Each row is a point. Each copy is the shape, with its points in the same order, turned, moved and blurred by noise. Say if it was mirrored as well.

Shape (7 x 3):
| -0.036 | -0.028 | -0.015 |
|  0.009 | -0.017 |  0.000 |
|  0.011 |  0.022 | -0.047 |
|  0.023 | -0.031 | -0.019 |
| -0.024 |  0.015 | -0.013 |
|  0.010 |  0.031 |  0.044 |
| -0.036 | -0.039 | -0.051 |
Copy 1 (7 x 3):
|  0.008 | -0.052 |  0.017 |
|  0.022 | -0.006 |  0.009 |
| -0.012 | -0.011 | -0.042 |
|  0.035 | -0.010 | -0.007 |
| -0.029 | -0.025 |  0.002 |
| -0.028 |  0.038 |  0.033 |
|  0.017 | -0.075 | -0.010 |
Copy 1 is: only turned
Copy 2 (7 x 3):
|  0.019 | -0.010 | -0.056 |
|  0.014 | -0.012 | -0.007 |
|  0.008 |  0.050 | -0.009 |
|  0.037 | -0.003 |  0.001 |
| -0.013 |  0.015 | -0.037 |
| -0.050 | -0.018 |  0.011 |
|  0.048 |  0.011 | -0.064 |
Copy 2 is: only turned
Copy 3 (7 x 3):
| -0.047 | -0.027 |  0.014 |
|  0.001 | -0.027 | -0.008 |
| -0.032 |  0.018 | -0.044 |
| -0.014 | -0.037 | -0.028 |
| -0.023 |  0.011 |  0.007 |
|  0.043 |  0.015 |  0.016 |
| -0.072 | -0.038 | -0.009 |
Copy 3 is: only turned
Copy 4 (7 x 3):
| -0.007 |  0.043 | -0.009 |
|  0.008 | -0.001 | -0.005 |
| -0.036 | -0.016 | -0.047 |
|  0.022 | -0.001 | -0.029 |
| -0.036 |  0.014 | -0.006 |
| -0.021 | -0.035 |  0.041 |
| -0.008 |  0.059 | -0.045 |
Copy 4 is: mirrored

Shape (9 x 6):
| -0.049 | -0.019 |  0.018 | -0.031 | -0.023 | -0.053 |
| -0.001 |  0.055 |  0.004 | -0.029 |  0.017 | -0.056 |
| -0.004 | -0.017 | -0.038 |  0.020 |  0.017 |  0.003 |
|  0.010 |  0.044 |  0.043 | -0.038 |  0.036 | -0.025 |
| -0.004 |  0.003 | -0.005 | -0.007 | -0.017 |  0.022 |
| -0.006 | -0.031 | -0.008 | -0.011 | -0.014 | -0.003 |
|  0.043 | -0.009 | -0.024 |  0.027 | -0.009 |  0.004 |
| -0.028 |  0.007 | -0.048 |  0.032 | -0.023 | -0.032 |
|  0.053 |  0.014 |  0.013 |  0.056 |  0.025 |  0.039 |
Copy 1 (9 x 6):
| -0.020 |  0.057 | -0.001 | -0.039 | -0.008 |  0.019 |
| -0.063 |  0.043 | -0.036 |  0.032 |  0.023 | -0.004 |
|  0.007 | -0.033 | -0.014 | -0.003 |  0.024 |  0.019 |
| -0.064 |  0.027 | -0.005 |  0.034 |  0.008 | -0.041 |
|  0.013 | -0.005 | -0.022 |  0.010 | -0.022 | -0.007 |
|  0.020 |  0.008 | -0.010 | -0.018 |  0.002 | -0.002 |
|  0.039 | -0.017 | -0.010 |  0.041 |  0.028 |  0.007 |
|  0.004 |  0.001 | -0.032 |  0.006 |  0.012 |  0.072 |
|  0.017 | -0.055 |  0.016 |  0.079 |  0.000 | -0.014 |
Copy 1 is: mirrored
Copy 2 (9 x 6):
| -0.066 |  0.003 |  0.046 | -0.018 | -0.013 | -0.024 |
| -0.006 | -0.023 | -0.003 |  0.005 | -0.006 | -0.068 |
| -0.003 |  0.012 | -0.026 | -0.040 |  0.026 |  0.022 |
|  0.019 | -0.054 |  0.020 |  0.002 | -0.017 | -0.035 |
| -0.015 | -0.007 | -0.013 |  0.006 | -0.013 |  0.032 |
| -0.027 |  0.009 |  0.009 | -0.027 | -0.015 |  0.025 |
|  0.025 |  0.034 | -0.023 | -0.020 | -0.013 |  0.026 |
| -0.042 |  0.045 | -0.032 | -0.009 |  0.031 | -0.005 |
|  0.072 |  0.016 | -0.010 |  0.013 |  0.016 |  0.044 |
Copy 2 is: mirrored
Copy 3 (9 x 6):
| -0.033 |  0.015 | -0.011 | -0.014 |  0.024 | -0.077 |
|  0.000 |  0.062 | -0.025 | -0.049 | -0.011 | -0.008 |
| -0.006 |  0.000 | -0.014 |  0.042 | -0.007 |  0.015 |
|  0.038 |  0.033 | -0.014 | -0.064 |  0.008 | -0.008 |
| -0.019 | -0.017 |  0.014 | -0.004 | -0.008 |  0.006 |
| -0.012 | -0.020 | -0.001 |  0.015 | -0.006 | -0.028 |
|  0.002 |  0.005 |  0.020 |  0.032 | -0.040 |  0.014 |
| -0.060 |  0.039 | -0.005 |  0.041 | -0.006 |  0.001 |
|  0.045 |  0.005 |  0.053 |  0.024 | -0.010 |  0.052 |
Copy 3 is: only turned
Copy 4 (9 x 6):
| -0.031 | -0.020 |  0.070 | -0.031 |  0.057 |  0.007 |
| -0.018 |  0.058 |  0.028 | -0.077 |  0.046 |  0.008 |
| -0.004 | -0.001 | -0.028 |  0.000 |  0.029 | -0.008 |
| -0.015 |  0.077 |  0.049 | -0.048 |  0.030 | -0.025 |
| -0.015 |  0.009 |  0.012 | -0.001 | -0.009 |  0.001 |
| -0.023 | -0.021 |  0.014 | -0.010 |  0.013 | -0.016 |
|  0.016 | -0.006 | -0.019 | -0.030 | -0.019 | -0.015 |
|  0.006 | -0.023 | -0.015 | -0.024 |  0.035 |  0.045 |
|  0.054 |  0.040 | -0.024 |  0.002 | -0.031 | -0.032 |
Copy 4 is: mirrored

Shape (13 x 8):
| -0.004 | -0.014 |  0.054 |  0.014 |  0.019 | -0.001 |  0.002 | -0.030 |
|  0.011 | -0.026 | -0.047 | -0.027 |  0.026 | -0.029 |  0.075 |  0.005 |
| -0.007 | -0.023 |  0.054 | -0.006 | -0.004 | -0.026 |  0.047 |  0.002 |
|  0.012 | -0.020 | -0.029 | -0.019 | -0.021 | -0.007 | -0.017 | -0.048 |
| -0.025 |  0.071 |  0.021 |  0.010 | -0.024 | -0.029 | -0.017 | -0.056 |
|  0.015 | -0.018 |  0.021 |  0.012 |  0.020 |  0.002 | -0.016 |  0.026 |
| -0.056 | -0.017 |  0.004 |  0.018 |  0.026 |  0.013 | -0.008 |  0.020 |
|  0.012 | -0.015 | -0.011 | -0.015 | -0.018 |  0.015 | -0.015 | -0.096 |
| -0.035 |  0.046 |  0.037 | -0.069 |  0.012 |  0.004 | -0.016 |  0.010 |
| -0.049 | -0.014 |  0.024 |  0.014 |  0.011 | -0.031 | -0.008 |  0.009 |
|  0.015 | -0.019 | -0.011 | -0.018 | -0.034 |  0.015 |  0.072 |  0.022 |
| -0.006 |  0.001 |  0.029 | -0.006 |  0.022 |  0.000 | -0.001 |  0.027 |
|  0.005 |  0.001 |  0.027 |  0.018 |  0.005 | -0.017 | -0.012 |  0.012 |
Copy 1 (13 x 8):
| -0.003 |  0.009 |  0.010 | -0.038 | -0.023 | -0.023 | -0.037 | -0.027 |
|  0.027 |  0.082 |  0.039 |  0.065 | -0.019 | -0.032 | -0.026 |  0.000 |
| -0.021 |  0.002 |  0.032 |  0.017 | -0.050 | -0.039 | -0.043 | -0.022 |
|  0.012 |  0.044 | -0.053 |  0.011 | -0.012 | -0.018 |  0.002 | -0.029 |
|  0.038 | -0.005 | -0.034 | -0.012 | -0.041 |  0.053 | -0.033 | -0.075 |
| -0.014 |  0.007 |  0.011 | -0.008 |  0.020 | -0.012 | -0.032 |  0.012 |
| -0.013 |  0.014 |  0.036 |  0.001 |  0.047 | -0.016 | -0.026 | -0.050 |
|  0.016 |  0.051 | -0.061 | -0.020 | -0.040 | -0.021 |  0.019 | -0.050 |
| -0.037 |  0.041 | -0.006 | -0.003 | -0.007 |  0.043 | -0.088 | -0.059 |
|  0.007 | -0.008 |  0.020 |  0.010 |  0.019 | -0.017 | -0.044 | -0.058 |
| -0.033 |  0.039 |  0.035 |  0.059 | -0.045 |  0.002 |  0.009 |  0.005 |
| -0.013 |  0.015 |  0.017 | -0.001 |  0.006 |  0.002 | -0.058 | -0.005 |
|  0.007 | -0.007 |  0.009 |  0.000 |  0.003 | -0.007 | -0.042 | -0.005 |
Copy 1 is: only turned
Copy 2 (13 x 8):
|  0.003 |  0.000 |  0.031 |  0.015 |  0.014 | -0.026 | -0.040 | -0.035 |
| -0.010 | -0.013 |  0.007 | -0.069 |  0.033 | -0.067 |  0.032 |  0.006 |
|  0.006 | -0.010 |  0.067 | -0.024 |  0.000 | -0.013 | -0.026 | -0.019 |
| -0.009 |  0.002 | -0.019 | -0.001 | -0.025 | -0.053 | -0.028 |  0.048 |
|  0.001 |  0.070 |  0.034 |  0.042 | -0.066 | -0.054 | -0.009 | -0.009 |
|  0.022 |  0.000 | -0.008 |  0.003 |  0.009 |  0.014 | -0.002 | -0.015 |
| -0.035 | -0.002 | -0.002 |  0.031 |  0.009 |  0.012 |  0.025 | -0.021 |
| -0.032 |  0.015 | -0.028 |  0.012 | -0.018 | -0.068 | -0.067 |  0.038 |
| -0.027 | -0.002 |  0.005 | -0.006 | -0.087 | -0.005 | -0.013 | -0.065 |
| -0.015 | -0.005 |  0.041 |  0.034 | -0.010 | -0.004 |  0.021 | -0.019 |
| -0.019 |  0.021 |  0.023 | -0.086 |  0.006 | -0.009 | -0.008 |  0.021 |
|  0.007 | -0.001 |  0.010 | -0.013 | -0.012 |  0.014 |  0.001 | -0.031 |
|  0.016 |  0.009 |  0.017 |  0.011 | -0.006 |  0.000 | -0.001 | -0.009 |
Copy 2 is: mirrored
Copy 3 (13 x 8):
|  0.014 | -0.013 |  0.003 |  0.015 |  0.012 |  0.003 | -0.016 | -0.042 |
| -0.083 |  0.001 | -0.049 |  0.004 |  0.025 | -0.004 |  0.046 |  0.013 |
| -0.040 | -0.016 |  0.002 | -0.007 | -0.008 | -0.003 | -0.016 | -0.037 |
|  0.022 |  0.038 | -0.019 | -0.008 |  0.009 | -0.005 |  0.035 |  0.021 |
|  0.046 |  0.006 | -0.018 |  0.037 | -0.073 |  0.025 |  0.030 | -0.029 |
| -0.002 | -0.017 |  0.006 |  0.039 |  0.016 | -0.037 | -0.016 |  0.009 |
|  0.010 | -0.038 | -0.064 |  0.019 |  0.009 | -0.027 | -0.035 | -0.001 |
|  0.053 |  0.043 | -0.008 | -0.020 |  0.023 |  0.036 |  0.034 |  0.003 |
|  0.021 | -0.084 | -0.001 |  0.003 | -0.042 |  0.002 |  0.025 |  0.020 |
|  0.003 | -0.027 | -0.038 |  0.014 | -0.022 | -0.044 | -0.017 | -0.030 |
| -0.077 |  0.009 | -0.015 | -0.005 | -0.001 |  0.027 | -0.012 |  0.040 |
| -0.010 | -0.045 | -0.004 |  0.032 |  0.001 | -0.020 | -0.012 |  0.007 |
|  0.004 | -0.013 | -0.003 |  0.040 | -0.010 | -0.032 | -0.013 | -0.006 |
Copy 3 is: mirrored
Copy 4 (13 x 8):
| -0.026 |  0.017 |  0.035 | -0.008 | -0.025 |  0.017 | -0.007 | -0.007 |
|  0.049 | -0.039 | -0.023 | -0.033 | -0.046 | -0.022 |  0.003 |  0.067 |
|  0.017 |  0.004 |  0.004 | -0.043 | -0.043 |  0.034 | -0.021 | -0.004 |
|  0.012 | -0.040 |  0.012 |  0.040 | -0.020 | -0.034 |  0.004 | -0.013 |
|  0.011 |  0.038 |  0.030 | -0.003 |  0.019 | -0.023 |  0.060 | -0.049 |
| -0.022 |  0.018 | -0.010 |  0.020 | -0.018 |  0.028 | -0.015 |  0.023 |
| -0.030 |  0.011 | -0.013 | -0.020 |  0.030 |  0.005 | -0.032 |  0.019 |
| -0.009 | -0.053 |  0.054 |  0.035 | -0.019 | -0.027 |  0.024 | -0.028 |
|  0.061 |  0.047 |  0.042 |  0.006 |  0.040 |  0.018 | -0.021 |  0.003 |
| -0.010 |  0.031 | -0.013 | -0.025 |  0.007 | -0.012 | -0.034 | -0.011 |
|  0.045 | -0.058 | -0.033 | -0.028 | -0.023 |  0.042 |  0.007 |  0.020 |
|  0.002 |  0.031 |  0.001 |  0.005 | -0.005 |  0.033 | -0.015 |  0.025 |
| -0.012 |  0.030 | -0.012 |  0.008 | -0.019 |  0.016 |  0.002 | -0.005 |
Copy 4 is: only turned
